Each point is reached from the start by the listed moves, each made once or not at all, plus a little noise. Say if it took an odd or an even number of moves. Then give how often each move was made.
In the rows, zero is written as 128.

Moves:
(1): [171 115 172  79]
(2): [131 173 152 128]
Start: [122 149  98 124]
Points:
[164 130 144  76] -> odd (1, 0)
[164 180 170  74] -> even (1, 1)

Moves:
(1): [170  88 146 127 135]
(2): [120 155 136 134 171]
(3): [112 128 200 128  84]
(4): [115 120 126 178 130]
Start: [111 112 110 126 134]
Points:
[127  63 201 176 102] -> odd (1, 0, 1, 1)
[ 97 100 103 180 138] -> odd (0, 0, 0, 1)
[115  93 209 184 137] -> even (1, 1, 1, 1)

Moves:
(1): [175 119 110 162 136 133 156 125 127 102 139]
(2): [102 172 106 129 138 110 114 105 145 129 178]
(3): [135 125 174 139 154  65 149 122 112 115 124]
(4): [125 123 103 180 101 115 101 137  78 129 120]
(5): [104  88  98 122 206 129 108 155  89 133 141]
(6): [122 124 170 154 133 200 118 134 127 137 140]
(7): [123 118 129 141 123 121 162 158 132 121 165]
(8): [125 161 151 115 121 124  88 180 126 130 128]
Start: [140 148 163 114 130 117 127 130 129 147 128]
Points:
[136 179 187 104 122 114  88 183 125 148 131] -> odd (0, 0, 0, 0, 0, 0, 0, 1)
[139 169 136 190 216  23  76 187  37 115 190] -> even (1, 1, 1, 1, 1, 0, 0, 1)
[108  87 196 207 208 107 127 198  27 141 177] -> odd (0, 0, 1, 1, 1, 1, 1, 0)

Moves:
(1): [164 132 149  69  92 114 124  99 102  96 130]
(2): [ 91 176  97 106 127 149  86 149 139 108 126]
(3): [123 140 138 135 174 130 137 112 126 101 101]
(4): [176  97 122 160 172 161  85 143 137 133 127]
(5): [151 123 111  80 180 168 166 124 154 156 145]
(6): [134 108 150 175 109 164 148 119  90 126 116]
(7): [177 142 106 180 112 137 144 146 137  85 160]
(8): [ 83  94 144 141 113 139 148 200 117 107 101]
(9): [142 125 194 149 126 117 132 133 207 141  60]
Start: [ 52 158 142 146 160  52 101 112 143 156 120]
Points:
[174 104 201 159 187 120 131 190 229 105  74] -> even (1, 0, 0, 1, 1, 0, 1, 1, 1)
[ 79 133 120 161 180 110 175 200 167 118 143] -> odd (0, 0, 0, 0, 1, 0, 1, 1, 0)
[ 77 154 125  97 211  93 139 107 168 185 138] -> odd (0, 0, 0, 0, 1, 0, 0, 0, 0)

Moves:
(1): [173 142 134 128 127 115 137 109 117 128 135 135 126 127 135]
(2): [ 89 133 117 120 118 121 123 113 110 129 110 143 120 160 159]
(3): [122 175 161 141 136 118 135 103 148 143 134 117 132 124 115]
(4): [131 118 132 168 170 138 121 123 134 144 137 131 121  94 119]
(5): [140 127 147 113 143 120 136 134 122 124 114 148 116 126 112]
(6): [147 139 133 112 135 168 122  96 131 123 139 133 112 116 124]
(7): [143 154 104 108 116 132 155 139 142 166 114 153 100 112 145]
(8): [110 133 139 151 119 135 107 172  93 118 119 135  90 171 139]
(9): [138 133 124 138 149 142 114 135 149 128 134 129 142 138 121]
(10): [153 100 152 113 120 139  91 115 131 169 148 103 135 127 104]
(11): [112 138 123 132 137 124 146 138 122 131 156 145 135 138 134]
(12): [124 123 133 175 117 132 131 149 138 130 133 166 141 110 150]
Start: [116 113 143 164 120 116 135 143 144 138 155 107 134 160 133]
Points:
[146 105 158 249 144 167  83 207 166 222 173 156  96 143 145] -> even (0, 0, 0, 1, 0, 0, 1, 1, 1, 1, 0, 1)
[189 149 219 201 207 117 118 105 171 209 216 118 145 136  77] -> odd (1, 0, 1, 1, 1, 0, 0, 0, 1, 1, 1, 0)
[199 160 148 210 189 165 171 139 173 188 194 221 101  96 153] -> even (1, 0, 0, 1, 1, 1, 1, 0, 1, 0, 1, 1)
[199 126 178 191 115 136 111 201 142 208 158 179  89 177 141] -> odd (1, 0, 0, 0, 1, 0, 1, 1, 1, 1, 0, 1)

Moves:
(1): [166 140 130 131 152 133 138 112 111 139 130 114 129 130 129 149 142 140
 126 139]
(2): [125 157 135 140 111 142 133 142 142 126 127 125 109 138 148 117 133 117
 144 127]
(3): [142 100 161 129 132 151 130 130 113 131 128 107 120 118 132 140 126 120
 124 111]
(4): [129 124 122 170 134 141 115 134 128 129 139 137 132 122 127 122 111 146
 143 113]
(5): [109 131 135 131 150 138 109 132 142 127 146 126 119 135 139 126 135 142
 116 123]
(6): [142 124 110 123 133 161 141 126 136 137 130 140 125 115 137 126 129 133
 132 146]
(7): [108 137 125 124 158 131 158 137 122 116 129 147 115 131 126 124 140 142
 147 129]
(8): [146 134 117 134 128 128 126 168 125 139 118 126 130 156 115 120 125 113
 119 136]
(9): [132 132 137 136 124 136 140 111 157 161 129 117 140 135 107 128 137 123
 124 110]
(10): [126 123 134 130 133 123 129 132 111 151 130 129 120 137 127 137 145 120
 135 132]
(11): [121 127 124 119 129 122 149 138 111 131 162 114 124 133 134 125 120 116
 123 122]
(12): [144 136 136 108 109 116 137 141 124 126 151 161 124 123 127 128 128 136
 129 126]
(13): [119 134 144 140 137 130 131 140 128 134 119 136 145 107 152 131 143 115
 125 123]
(14): [131 118 134 141 132 137 133 120 130 122 131 125 136 144 132 121 124 133
 121 141]
(15): [134 129 117 102 116 136 139 129 127 131 119 125 135 152 158 106 151 147
 123 115]
(16): [135 118 119 136 122 119 129 142 135 123 129 130 128 128 131 149 130 122
 134 130]
(17): [141 105 129 130 111 136 123 125 108  84 137 135 129 121 128 110 159 114
 111 121]
(18): [119 138 128 126 106 154 130 135 125 132 148 121 145 124 116 138 126 147
 135 133]
Start: [125 114 134 139 122 135 126 161 152 128 141 151 106 169 117 130  97 131
 136 110]
Points:
[199  94 176 167 104 230 180 172 112 156 239 151 141 121 131 148 132 142
 125  77] -> even (1, 0, 1, 1, 0, 1, 0, 0, 1, 0, 1, 1, 1, 0, 0, 0, 1, 1)
[189 114 132 106 119 149 194 165 139 115 169 183 106 190 119 132 183 162
 138  85] -> odd (1, 0, 0, 0, 0, 0, 1, 0, 1, 0, 0, 1, 0, 0, 1, 1, 1, 0)
[124  79 191 119 150 183 168 199 108  97 176 193 102 189 187 103 195 148
 114  78] -> odd (0, 0, 1, 0, 1, 0, 1, 0, 0, 1, 0, 1, 1, 1, 1, 0, 1, 0)
[177  99 177 185 115 203 200 212  82 105 249 162  76 186 138 151 146 152
 177 101] -> even (1, 1, 1, 1, 0, 0, 1, 0, 0, 1, 1, 1, 0, 1, 0, 1, 1, 1)
[180 124 151 196 132 245 164 223 151 134 179 127 101 221 138 119 171 165
 141  61] -> even (1, 1, 1, 1, 1, 0, 1, 1, 1, 0, 0, 0, 0, 0, 1, 1, 1, 1)
[233 118 157 144 125 227 217 218 147 135 158 178 112 199 174 113 200 122
 133 105] -> odd (1, 1, 1, 0, 0, 1, 1, 1, 1, 0, 0, 1, 1, 1, 1, 1, 1, 0)
